Each row of a before or after table is a point. One or more steps were done to the points. Then noise was added and the rows were shuffled. The steps act on how far a point lies along the listed directions, d1 being the first. Write out the steps. A step turns or swaps two directions, mirrors them in a line or flattens them onto one, adds a multiple of one to another, or multiplies one. Angles are multiples of 10 degrees, from the lower direction toward the higher: turns from -170 to 170, lines from 10 to 170 but not 90. Use the fewest steps. Two steps may share a direction if one is a turn and the other turns, adds or multiplies; they go together, in the order done. Otherwise the lowest direction goes first.
(in the rows, 128 means zero)

Directions:
(1): [137 140 199]
(2): [ 69  88 143]
(3): [169  69 133]
Before (8 x 3):
[[ 98 140  90]
 [ 99  70 111]
 [130 136  53]
 [135  97 181]
 [128 144  98]
 [156  86 128]
 [124  90  66]
 [ 90 170 165]]
After:
[[101 100  71]
 [143 163  92]
 [ 78 144 168]
 [ 80 144  93]
 [156  86 132]
 [144 171  41]
 [ 28  39 128]
 [116  65 192]]
Steps: add 0.3 times d1 to d3; multiply d2 by 2.5

Directions:
(1): [174 181 151  98 109  69 188 142]
(2): [102 126  59  44 156 113 134 108]
(3): [177  80 115 123 159 184 192 157]
Before (14 x 8):
[[ 76 116  99  53 202 125 105  90]
 [164 147  95  98 129 117 181 131]
 [ 85 246 134  89  78  18  71  81]
 [125 182 173 217 104 138 108 129]
 [137 116 111  87 129 147 168 138]
 [137 179 192 157  79  65 122 115]
 [ 96 186  71  76 121  63 127  98]
 [ 90 191 109  81 145  71 101 104]
 [194  59 132 148 140 175 188 156]
 [149 193 160  93 110  28 150 106]
 [183 120 163 163 126 150 133 140]
 [ 46 126  58  84 125 117  65  81]
 [121 111 117 117 154 153 186 148]
 [116  59 135 178 133 207  66 124]]
After, 14 rows:
[[179 129 194 179 107 127 164 146]
 [100 199 143 173  86  67  94 112]
 [103 145 105  75 121 113 135 117]
 [153 215 229 226  53  88  93 133]
 [ 88 133  97  90 156 121 154 125]
 [128  65 110 131 146 197 100 125]
 [173 132 146 196 144 196 172 150]
 [133 163  92 100 118  97 140 117]
 [142  70  59  49 161 136 170 119]
 [175 107 117 111 151 159 154 133]
 [164 168 191 147 108  69 142 122]
 [109 194 176 171 119  87  82 119]
 [ 59 155 163 115 156  88  59  84]
 [ 67 155 143 170  77 104  46  96]]
Steps: multiply d1 by 0.7; turn d2 and d3 by -70 degrees

Directions:
(1): [198 164  79 112 106 130 122 200 101  71 146 173]
(2): [168  79 180  68 186 106  83 135 103 108 177  92]
(3): [192 156 125  99 128  40 134  96 137 195  93 153]
(4): [ 71 186  98  63 162 108 156 172 104 133 102  68]
(5): [147 204 142 139 102 142 146  60  77 124 197  92]
(6): [108 146  79 121 107  92  73 121 221 116 187 102]
Before:
[[118 148 126  87 143 131 161 145  90 136 126  95]
 [ 86 114 163 209 150 237 139  91  94  87 168  95]
 [111  92 169  97 176 172 159 164  68 101 112 107]
 [128 123 144 110 155  71 101  51 148 133 206  85]
 [167 120 166  97 162  73 121 121 131 169 100 138]
 [115 100 137  98 122  98 111 156 131 109 135 109]
 [ 45 180  94  95 134 131 147 140 136 137  91  70]
 [160 169 124 134  92 103  69  42 149 129 234  93]
 [105 104 132 186 107 197 127 111  90  76 165 118]]
After, 9 rows:
[[ 75 130 147 199 159 250 182 145  55  89 102 112]
 [ 96 103 131 155 131 202 150 150  58  79 121 112]
 [ 97 178  99 103 111  90  83  78 167 145 185  68]
 [130 145 140 110 128 140 158 119  92 142 140 100]
 [144 127 147 120 141  73 117  98 171 185 106 133]
 [105  91 152 117 112 106 114 118 137 122 139 106]
 [102  86 193 133 161 190 178 123  59 125 102 115]
 [115 185  96 137  91 154 136 120 117 114 132 118]
 [ 72 147 110 131 136  67 129  45 178 160 161  81]]
Steps: turn d1 and d2 by 60 degrees; add 0.5 times d3 to d6; flatten d4 and d5 onto the line at 60 degrees
